Each row is a point. A path goes straight from each point to the next, and from the last back to the first. The post is the endless flat space through its rows: a point in 2 columns, a line in 3, a plane in 4, and so on, so that a path can go around it. Count how often the path circles the post. Going back the other way cancels.

Post (1 x 2)
[[-13   5]]
Path (20 x 2)
[[-33 -25]
 [-60   8]
 [-25  38]
 [ -1  28]
 [ 35   6]
 [-11 -18]
 [-28 -15]
 [-15 -27]
 [-43 -15]
 [-32  20]
 [ -2  30]
 [ 21   6]
 [ -2 -16]
 [-23 -17]
 [-39   6]
 [-36  36]
 [-49  16]
 [-10  17]
 [ 37  13]
 [  2 -25]]
Times around: 3

Post (3 x 4)
[[-40  -4   9 -23]
 [  3   7  -1  12]
 [ 13  -2  18  14]]
Path (24 x 4)
[[ -6  16 -12 -13]
 [-19 -12   8 -11]
 [-17   0 -26  27]
 [-18  -9  32  27]
 [  4  36  18  14]
 [ 30  17   0   9]
 [-60 -15 -35 -46]
 [ -3 -22  10  11]
 [-11   5   4  15]
 [-10  38 -15  17]
 [ 15  17   7  -9]
 [  0  -7   0 -25]
 [  9 -34  15  15]
 [-24 -13  14  24]
 [ 10  13  24  14]
 [-16  16  20 -32]
 [  9  29 -13  -8]
 [-18  24  10  -3]
 [  8   0  29  45]
 [  5 -21  12  26]
 [  4  -2 -14   6]
 [-18 -33  45  18]
 [-28  10  13   4]
 [ -1  36  16 -15]]
Times around: 3

Post (7 x 8)
[[-11  -1   4 -25 -31  17   7   7]
 [ 36 -15 -14  26 -24 -27  -3 -24]
 [  7 -24   4   9 -34   6 -18  36]
 [  8  14  16 -19 -13  -9  -6  -6]
 [ 17 -13  16 -17 -49 -25  14  40]
 [-12   0  15   0  -6  -9  12 -23]
 [ 29   3  -6 -12  25 -22  21  -6]]
Path (19 x 8)
[[  6   9  -5  12 -33 -39  22   3]
 [ -1   0  17  -7 -20 -33   0  -6]
 [  7 -33  16  -1 -23 -26  -3   8]
 [ 33 -32   1   9 -37 -10  -4  -5]
 [ 35   4  10 -12   7  19   2  35]
 [ -7  -1  -9  -6 -39  29  -4  20]
 [-23  29  -5 -11 -15  10  -7  -2]
 [ 16 -12   6 -21 -40 -60   5   8]
 [-13 -10   7 -23 -29 -20   0 -22]
 [  9   3 -22 -20   1   0   1  20]
 [ 15  23  13  -7  10 -11 -11  40]
 [ 35  10  14 -11 -26  -8   2  18]
 [ 17 -26   0  13 -39   0   6  -5]
 [ 27 -28  26  -3 -21 -38   0  22]
 [ -1 -41 -28   2 -24 -13   5  -6]
 [ 18 -10 -19   1   3 -23  19  12]
 [ 25  13  10 -13 -28 -33   7  36]
 [ 18   2   8   1 -33 -10  39   7]
 [  4  13  13  -8 -36   3  10  31]]
Times around: 0

Post (10 x 11)
[[-16  -2 -26  23  25   5 -17 -26  12   5 -24]
 [  4   4 -60  17 -10   3 -14  27   2   6 -20]
 [  1  13   6 -10  12  15 -18  -2  -6  18   3]
 [ -6   3  -1  10  -9 -18  36  39  28  16  -1]
 [-11 -10   0 -17  -9 -11  26  -2 -17   2 -10]
 [ 11  16  22  -7   9 -17  14 -14  -3 -23 -21]
 [ 11 -10 -15 -14 -12  24 -19   2  29  -5  10]
 [  2   8   3 -17   6 -27 -19 -30 -15  16  -4]
 [  1  -1   5 -23  23   9  18  25  35 -16  -1]
 [ 21  11  11 -25  10   3  30  26  13 -15  33]]
Path (22 x 11)
[[ -4 -13  12 -29  -4   5  -7   7  -8 -24   3]
 [  1   5  -2 -34  10   6 -24 -10  11  -9  12]
 [ -4   6 -21  -3  -7  15   6 -19  -3  -2  20]
 [ 15   9 -40  -6  33  12 -12 -26  23 -10 -13]
 [ 10   3 -16 -27   4  -1  20 -24  10  -3  17]
 [ 20 -14  10 -52   5  23  32  11  18 -13   7]
 [ 16   7   4  19 -37  -2   0   8  -6  20  -9]
 [ -4   7 -17  -5  29 -16  -6  10  -2  -7 -30]
 [-46   3  33 -10  10 -21  15  13   6  13 -15]
 [-18  -2 -13 -15 -10 -10   9   7  32  -4  17]
 [ 13   9 -28 -15  11 -21   4  -5  16 -14   3]
 [ 12  20  -1 -13  -1  -6   9 -20  -4  -6 -38]
 [  9 -16 -34  26  17 -31  32 -12  27  -6 -23]
 [  7   1 -27   4  29   4   5  22  -2  -2 -13]
 [-14 -18 -33   7  -3   4 -37  -6  10  10 -14]
 [-22  19   4  17  11  -1 -14  30  15  12 -10]
 [ 27  25 -16   8 -30 -25 -17  23  -7  -7   3]
 [ -2  30 -20   7   1 -11   7 -10 -13 -34 -13]
 [  8   6   2 -17 -19  22  -2   4  30 -13 -12]
 [ 26  -7  -7 -29 -22 -16   0 -27  11  -6 -15]
 [ 24  -8  14  -2   3  -3   6 -16   6  -1 -13]
 [  1  -1   6   8  10  30  13   7 -21   4   3]]
Times around: 3

Post (13 x 14)
[[ 17 -17  -1 -10 -22  21  20  27   8  32 -24 -17 -18   1]
 [-22   1  28   1  25 -11 -24 -10  17 -10  18  39   1  22]
 [ 35 -23 -28 -16 -24   6 -23   5 -16  36  17  -7 -14 -21]
 [  1  -1  15  22 -23  -8  -8  16   8  33   4 -20   5  -1]
 [-10  22   9  11  37   6 -14 -20  12 -15 -14  -3  -3   0]
 [ -9   3 -30  10  20 -13 -14  19  -5   1   5  16  21  -1]
 [ 23 -13   2  23  16  -6 -27   0 -23   1  13  26   7  27]
 [-49   0 -12   3  -1 -16  34 -30  26 -11 -29 -26 -41 -11]
 [-44 -13  -3  24  22  21 -14 -18  11   5 -26   8 -15  -7]
 [  4   3 -34  -8  -4   6  -8 -21 -10  30   6  11  17   9]
 [ -7 -11   5   8 -45  22   8  17  16  -4   9 -24 -11   3]
 [ -1 -21  -5   8  -3   8  17  19   4  32  24 -31  -7   5]
 [-10   2 -19  -7  21 -21 -37  -7  -4   2   4  -2  -5  33]]
Path (27 x 14)
[[ 21   0  46  -8 -10  -7 -19 -36   9  14  15 -18 -23 -20]
 [-25  22  10  -7  -4 -14   8 -18   7  43  -2 -27  -9 -50]
 [  7   0  24 -11 -13  10 -25  21   2   2  25  15 -25   8]
 [-11 -15  -5   3  12  -3 -15 -10   8 -11  -9   6 -40  21]
 [ 24 -18 -20  15  -4  53 -26 -19  -6  10 -10  34   7   2]
 [ -6  36 -13  13  12   2 -10 -24   9  16 -16  -9  -7   8]
 [-12  -6  -2 -11  11  30  -3 -13  16   4  -4  -1 -41 -22]
 [ 12  15  13  39 -12 -11  -3 -30  10  -2  -2  -6 -14  25]
 [ 18 -16  14   3 -12  34 -17  41  19  34  39  16  38  14]
 [-41  -6   6  17   3 -28  18   4  18 -16  19  -7   6  13]
 [-25  -2  -7 -24  -7  -2  33  -2   9  11  20  -2   6 -40]
 [ -1  -5  -8  19   4   7   4  16 -21   8 -13 -24 -21  16]
 [-26  14  -8  17 -24  -6  15 -14  10   8 -20 -30 -17  39]
 [-25   0   0  15  -9 -21 -18   1  40 -12   4   3 -14  25]
 [-23 -10 -24  -4  24  15  -5  -7  12  33  12   9  17 -17]
 [ 14  -9 -35 -30   9 -13 -19  29 -11  12   8  15  21  14]
 [ -1 -20  13  -6  -1   3   6  -7  -9  17  -9  20 -13  26]
 [  4  25   8 -16 -14  -9   1 -15  -2 -26  28 -10 -36  18]
 [ -7  -5 -13  31  19   0  12  28   3 -13  19 -12  -2   0]
 [ 15  -7  -5 -12   4  21   7  17  33  -1  -7  20  -7  19]
 [ -5  -3   3 -22  13 -25 -15  -7  34 -21  -6 -39 -15  23]
 [ 17 -33  22  13  30  -5 -22  20 -13  52  10  11  19   8]
 [-22 -10  23  16 -19  21 -11 -10  -7  20  -3  36  23   7]
 [ 20  11   0  -2  14   9 -13 -16  -9  15   8  20  -6   3]
 [-19  20 -31   9  -4   4 -30 -19   9  60   4  -5   1  13]
 [-16 -17 -17  24 -11 -37 -38 -15  13 -21  16 -20 -30   9]
 [-19 -43 -17  -3   8 -39  19 -20   6  14  18 -12 -11  12]]
Times around: 4

Post (17 x 18)
[[ 33  11 -14  -7 -21   7  22  18 -10   6  14  24  -8 -13  -2 -17 -26 -11]
 [ 40  34  15  -9  21 -16 -26  16   3  11 -42  21 -19  13 -13  34 -12 -12]
 [ -9  -5  -9   3  31  26  12  31 -14  16 -13 -20  25   9 -20  27  25  30]
 [  3  -8 -18 -15 -12 -31  -3  11 -20  -3  17  25 -23  -8  -7 -22  12  -3]
 [-27 -14  12   3  18  13 -14 -35   2   6  22  19   1 -18 -29 -36 -17 -14]
 [-21  14 -12 -22   9   3  20  14 -45  24  26 -24  -9  -2  14  -2  13 -19]
 [ 34   1  25  13 -32  -7  17  -4  14  21 -19  40  14 -27 -10  22  12  11]
 [-23  14  -3 -11  40 -11 -25 -25  30   0   8  -3 -14  41   2 -27 -26 -14]
 [-13 -15  10 -22 -10 -15  33  28  -3   0  16  12 -13   0 -11  10  17  50]
 [  2 -21  32  25  15  -4  12   8 -29  -6 -23  28  29  -7 -16 -16   5  21]
 [-16 -17  11   9 -14   4 -20 -37 -10  -5  14   7  -6 -18  -7 -26  -5  42]
 [  5  19   9 -16  41   9 -43 -25  29 -26  -5  -9 -23   7  11 -12  10  -9]
 [-23  -7  -2 -24 -17  50  37  -6  -7   5 -21 -42  12   9  -7 -17  13   6]
 [-22  -3  -2  33  10  -2 -16 -21 -16 -19  -9  55 -24   9  -4 -30  -6 -13]
 [ -5   4 -13 -33  21   9   8  21  -9  23 -25  14  30  -1  10  15 -17 -18]
 [  7  25   3  24   7   7  17 -43 -24 -34  -6   9 -11  -6 -22 -19  25  11]
 [ -2  -9  -1   4   9  -9  -4  -4   9 -53  11 -25 -39   0 -25  17   0  28]]
Path (20 x 18)
[[-16   2 -27  12  24   9 -38 -28   0   9 -25 -11  -1   0   3 -15 -19 -17]
 [ 11  -9  28  -5  49  -4  17  -3  -2 -18 -20   4  11  -6 -10  -6  17   3]
 [-20  15  42 -40  15 -22  -4  -5 -32  28  39   9 -27  12 -10   8  28   3]
 [-30  -4  21   9   0  15 -17 -26  -3 -18 -14 -22   0   1 -12  12  44  -3]
 [  3  15 -53  -1   6 -18 -28  -8 -32  -6   5  21  16 -19   7 -46 -12 -18]
 [ -2  36  16 -31 -10  -7 -27 -25  18   8  32  11 -20  19  20 -10 -24 -15]
 [ 11  51   7  -5 -60  -8  19 -10 -44  47  27  21 -38  24 -10   0  15  -2]
 [-24  -8  -5   6   9   8  -7  20  -7 -19   0  25 -11  -9  -8  -7 -17 -31]
 [ 10   7   9  25   4   9  10  11  23  10 -19  32  -7 -15  -6  -8  17   4]
 [-27 -36  -5   3 -15   7  11 -14  -1  -2   5   3 -11 -20 -26   0  -9  17]
 [-10  -7  -3 -11   2  12 -18 -35  -1 -15  28   7 -27 -30   3   1   5  -1]
 [ -7   7  12 -14  30  16 -17  14 -32  11 -26  14  -8  34   5  14   4  -4]
 [-14  -2 -25   5 -29   4  21 -25   2  38  13   7 -34  28  -6  12   4   4]
 [ 29   8   0 -24  -6  30   8   2   6  -2 -32 -21  20  23 -29   8  24 -19]
 [-13   9  -8  -9  18  15  18  14 -31  22  17 -33  49  -4 -16 -25 -28   8]
 [-12  31  43   3  20  -7  -7 -15 -19  31   9   2 -12 -16   4  -9 -10  35]
 [ -5 -23  19 -39  54 -34 -17  28  39  15  12   7  12   4  22   9  37  15]
 [-20  -2  10  -7  21   3  11 -12 -30   7   9 -30  17   4   1   5   0  12]
 [ 11  29   0  40   5  23  16  -4 -12 -31 -10  18 -21   5 -55  27   7 -26]
 [ 16  14  13  -3  -3 -16 -29  -1   7 -11 -14  15 -14  -2   4  -7  -7  -3]]
Times around: 3

Post (17 x 18)
[[-26   5  12 -21 -11   5   1   1 -14  11  -2  -3  -9   3  21 -10  10 -14]
 [ 11   3  -8   4  -4  -3   6  -9 -28  10  10   2 -28 -18 -15  11 -10  -8]
 [-24  12  -8  -6  -6 -13 -26  11   2   3  14 -21 -25 -20  11  20   6   1]
 [ 18   1 -26   1   5 -10  24  18  17  15 -28   2 -12   8 -13 -24  23   2]
 [-11   5   2  -8   0  -3  -4 -14  48  39  -8 -15   2   0  -1  -7   0  -3]
 [ 29  -7  28 -12   6 -24   7  -1  -7 -11   1   2 -11 -34   1 -32  22   2]
 [ -6   8 -14  17  -9   9  29 -24   0  33  -8   0 -25   5  31   1 -18   5]
 [ 11  20  13 -11 -26 -22  15  -7 -19  -5 -19  10  -5   2   9  19   7  34]
 [ 12 -21 -15   9 -17   1  -8   6   9   2 -15   1  13  16  -2   7   7  12]
 [-23 -18 -23  10  -6  -5 -17 -11  -9  27  -5  -1  10   1  -2  11  19   1]
 [ -9  20  30 -15  12   6   6   8   8 -16 -11  -8   1 -38  24  33  25   1]
 [ -7  -4  -7  20 -15  10  11 -49  -9 -11 -12  28  14   3  18  11   5 -16]
 [  8  -9  -6   5 -31 -23  26 -10  -1  23 -13   1  11   6  13  -1 -18 -11]
 [ -7  -4   3  17 -38  -7  10 -22   4  23 -19 -31  -5   0  13   3 -11  -9]
 [ 10   1  11   6  -7  -3 -31   7   4 -13  -8  13 -11 -60  -2 -14  12 -13]
 [-22   9   1   1  21  -3   0   9   8   1 -37 -14  14  14  17 -29  -4  -5]
 [ -4   6   3  47  -9  -6  26 -22  -7  20  -7  19 -47  15   8  13 -22   3]]
Path (28 x 18)
[[  2   9   6  13  -8  -9   8  -3  23  48   6  -8   2  24   9  -6 -39  13]
 [ -4   5   5  23 -12  -7 -17 -11   5   6 -23  -5   2   0  14 -23   1   6]
 [ -3   5  -2  -3   5   7   9 -20 -14  -5 -11 -28  20  -8  38  19 -13 -14]
 [  4 -25 -22 -29 -18   1 -14   3  15  29 -23 -35  30 -43   3  14   5  -2]
 [-25   7  -2  32  -6 -36   6   6  10  25 -12 -14 -39 -13   4   8   1   9]
 [-11  58 -17   1 -23  -5   6   4  -8  -1 -12  44 -24  -3   4   9  -5  31]
 [  1  19   4  15  -2  -8 -15 -21 -31  -1  13   7   1  -4   0  38 -29   2]
 [-24  20  20 -11  -1 -11  -3   0 -11   5 -15 -41 -16  -4  35   9  14   8]
 [  2 -13  25 -14  29 -22  25  -3   4 -12 -17  -5   1  -9   9  19  20   0]
 [  0  -7  -3 -13   3   0  22  -9 -17   1   8  17  -5  -6   1  -3   8   6]
 [-25   9 -12  16  16  -6 -15  33  11  13  -2   7 -32 -24 -14   0  22 -10]
 [ 10   6  -1  33  -5   2   0  -7  20   0 -20   3 -15 -39  31 -10  29  -4]
 [-20  -8  -4  -7 -24 -25  11 -34 -27  21   7  -6  12  21  18  33  -2 -15]
 [  6 -21 -33   4   5 -29  21   0  -2  24 -24  -7 -11  17  -1  -8  -2  11]
 [  5 -20  16   5 -16  -5   0  -4  15  -4  -3  -1  -4  -2 -28 -13 -17 -13]
 [ -1  17   0 -10   0  -9  29 -17  10  13 -10 -20  22  -1   1  20  16  22]
 [ 15   7 -14  24 -29 -24 -25   5  -5   1   1  15 -11 -29   5  19  -5   7]
 [  9  14 -17  12  -9 -38   0 -17 -30  14 -28  -2 -18  -1   2 -28  -2  13]
 [ 37   0   9  11  -5 -14  18 -11   0  12   8   7 -27 -21   7  29   4  -5]
 [-14  26  -9  10  10  36  -3   1  18  11  -1   9 -20 -18  20  -3  -2 -13]
 [-44  14   1  26  -4 -43  -3 -22   0  27  -2  -7   2   0  25  20 -28  23]
 [ -7  -1  19  -3  -4  19  16  35   7 -12 -35 -16  -8   5  12   7 -13  -1]
 [ -4  -6   5  -8 -10 -21 -12 -11 -23 -12 -27  30  23 -36  34  -1  -4 -23]
 [ 20 -10  41   4  -7  -7  25   8   6  12 -13  23 -13   7  14 -30  10 -16]
 [ 19  -9   4  23  13  13  24 -22  -1  31   9 -18 -11 -20  -3  19   5   7]
 [ -3  20  -2   9 -55  -8   3  -1   9 -20 -17 -24   0   6  -3   5  -4 -20]
 [ 11  20  -5   2   9   9   7  29  20  -4 -19  27 -12  10 -12 -22  -2 -25]
 [ 24  19 -22   6  12  -9  31 -37  15  23  -6  -9   1   1   7  11  11  -4]]
Times around: 2

Post (17 x 18)
[[  4 -33   4  -5  22 -12  14  41 -41  17 -12 -12  11  10  14 -13  29  21]
 [ 27 -43  14 -25 -12   5  12  30 -24  -9 -46  -4   2  26  31 -19  -6   0]
 [ 25  -3  42  -6  10  -2 -19 -20 -16  24   5  15  30  17  -8  -7  -7   9]
 [-17   5  -2 -10  11   1  -2 -12  14  -2  -1  -1 -18  -5 -22   6 -23   2]
 [  8   3  -2  -5   3  -5  11 -15  -1 -14  -7  -1  -7 -20  -3   5   3 -12]
 [ -7  10 -16  20   4  14   0 -17 -25 -26   1  10   8 -16 -23  -1  -9   9]
 [-16  -2   7  -1 -17  13   8 -15  11  -1  10  12 -25  22   1  25   9 -29]
 [ -8 -11   4   4 -10 -22  -5  12  16  20  -8  26  36  -8  12  -3 -21  28]
 [ -7  12 -10  13  20   2 -29 -15  -6  -5  18  -6   4 -10  16  24 -15  26]
 [-27  10  -5 -12   2  30   6 -17  18   7  17  -2  13 -10   8  -2 -15  -5]
 [ 15 -10 -10   6  17  -2  10  -6  -5  -7   4 -16   6  17 -18  -2  -1  -6]
 [  0 -17   9 -10 -15 -11  19 -16   4 -11  13 -11 -18  28   6  -4  -6   8]
 [  9 -27  -7   3  -6  30   4 -17   0  11  -1  -5 -15   3  -4   1  15  -4]
 [  8  18  -3  12  -4 -13  42  -8  -7  -3 -22 -12  -5   4 -11  10  -5  17]
 [ 18   4  13  -7 -12  24  17  -6  14 -25   5  -9 -22  -1 -17   9  -1  -9]
 [ 20  24  10  -7 -26  15 -10 -19   7  12  15  18 -16  22 -24 -16  15 -25]
 [  5   6  13   8 -20   4   0  -1 -14   1  19 -19 -18  13 -16   0 -17 -14]]
Path (31 x 18)
[[ 24 -23   7  -8   8   7  20 -20   5 -27 -25  -4  -2   2   0  10 -29   8]
 [-12  16  -2   8   6   4   9   6  -5  -1   6 -29 -16   3  20   8  -6 -31]
 [-22 -19  17   4   4  17  -5 -22  37  -9   2 -18  -3 -17   4  27 -31   5]
 [-12  -3  -6   5 -30  36 -41  -8  -1   1  15  21 -13  -2 -39 -15  12 -18]
 [-35   2   0  13  27   0  10   1 -11  -6 -14  24  42 -23 -51   6   0  -4]
 [-12  -3  15  10   6  11  14  27 -10  18  -8  11  -4 -12 -41  -2  22  16]
 [ 20  -8 -13  -8  -7 -16   8 -24  27  -2 -30 -22  -6  11  13  12 -11  -5]
 [-15 -11  22 -11  -7  13 -29 -19  -1  -5  26  17 -23  -3 -28  17  11  -9]
 [ 16  -5  11 -21 -40  27  -7 -16 -25 -24  10   8 -32   4  13  -6 -21 -11]
 [ 48 -23   1   8 -29 -30 -10  12  -3  10  -9  28  -4  60  15 -17  15  21]
 [ -1 -23  29 -14   9  22  -2  -5  -8  16  14 -22   2  14  13  -5 -11 -14]
 [ -9 -39  -2 -13  18 -10 -16 -26  32 -29  13 -11  -7  -5 -23  -5 -32   4]
 [-21 -53 -25 -28 -22  -1  -5 -29  16   4  -2  -8 -22  35   9 -26  -3 -17]
 [ -6   0  -8  -3  18 -13 -13 -11  -9   1  -2  14  23 -28  13  21 -17  -6]
 [  0 -23   1   6  10  12 -24 -21   2   4  25  26  23   3  -5   4 -39  15]
 [ 27 -27 -13  -8 -29  12  38   9  21 -24 -54  41 -33 -12   4  -3  17  22]
 [-12  20  -9   2   6  -5   1   7  19   1 -18  -1 -11   5  -8  13 -19 -31]
 [-14 -35 -12  -8  -9  48 -11 -12   7 -10 -25  -7  -3  -9  20  13  -5 -28]
 [-47   8 -11 -13   2  -3 -31  -2 -30  -5  -1  14 -12  25  -2  -8 -23   0]
 [ -7  -7 -18  -9 -23   4  22  23  -9  12 -19  17 -35  -3   1   8  17   2]
 [ 20 -10  10 -18 -28   6  36  19  11  18   7   8 -30  41  16 -11  41 -11]
 [ 35   6  12  18 -14 -10  21 -20 -29 -12 -12  -5 -17   9  -7   2   8  19]
 [  5  -3  11 -13  -6   4 -27  18   1  11  -3  -1  11 -14   8 -22 -16  -4]
 [ -7  19  17 -10 -18 -20 -11  -4  -4 -17  -3  48  37 -34 -25 -32  -2   9]
 [-17  -9 -46  19  37  -5  14  -7  -1   0 -41  21  40   7  15  41  -3  23]
 [ -8  30  26 -19  -8  -4  10   3 -17   5   6   0   1  39  21   3 -41  28]
 [ 37 -31  15  16 -17  21 -15  22 -24 -13   7  19  -1   8 -16 -22 -16  18]
 [ 16   6  15  17   1 -16   2 -26   9  -4   8 -21 -23   7   1  24  15 -15]
 [  5 -19  31  19  -3  -4 -14 -17   0  27  -2 -23  -2  31   3  38   0   4]
 [ -9 -31 -13   1  -7 -19  -7  25   7   4  16  -8 -10  14  14  11   5  14]
 [  0   6  -5 -33   2  -8  10   1  -6 -14  11  -6 -22 -18  -8 -22 -16   6]]
Times around: 5
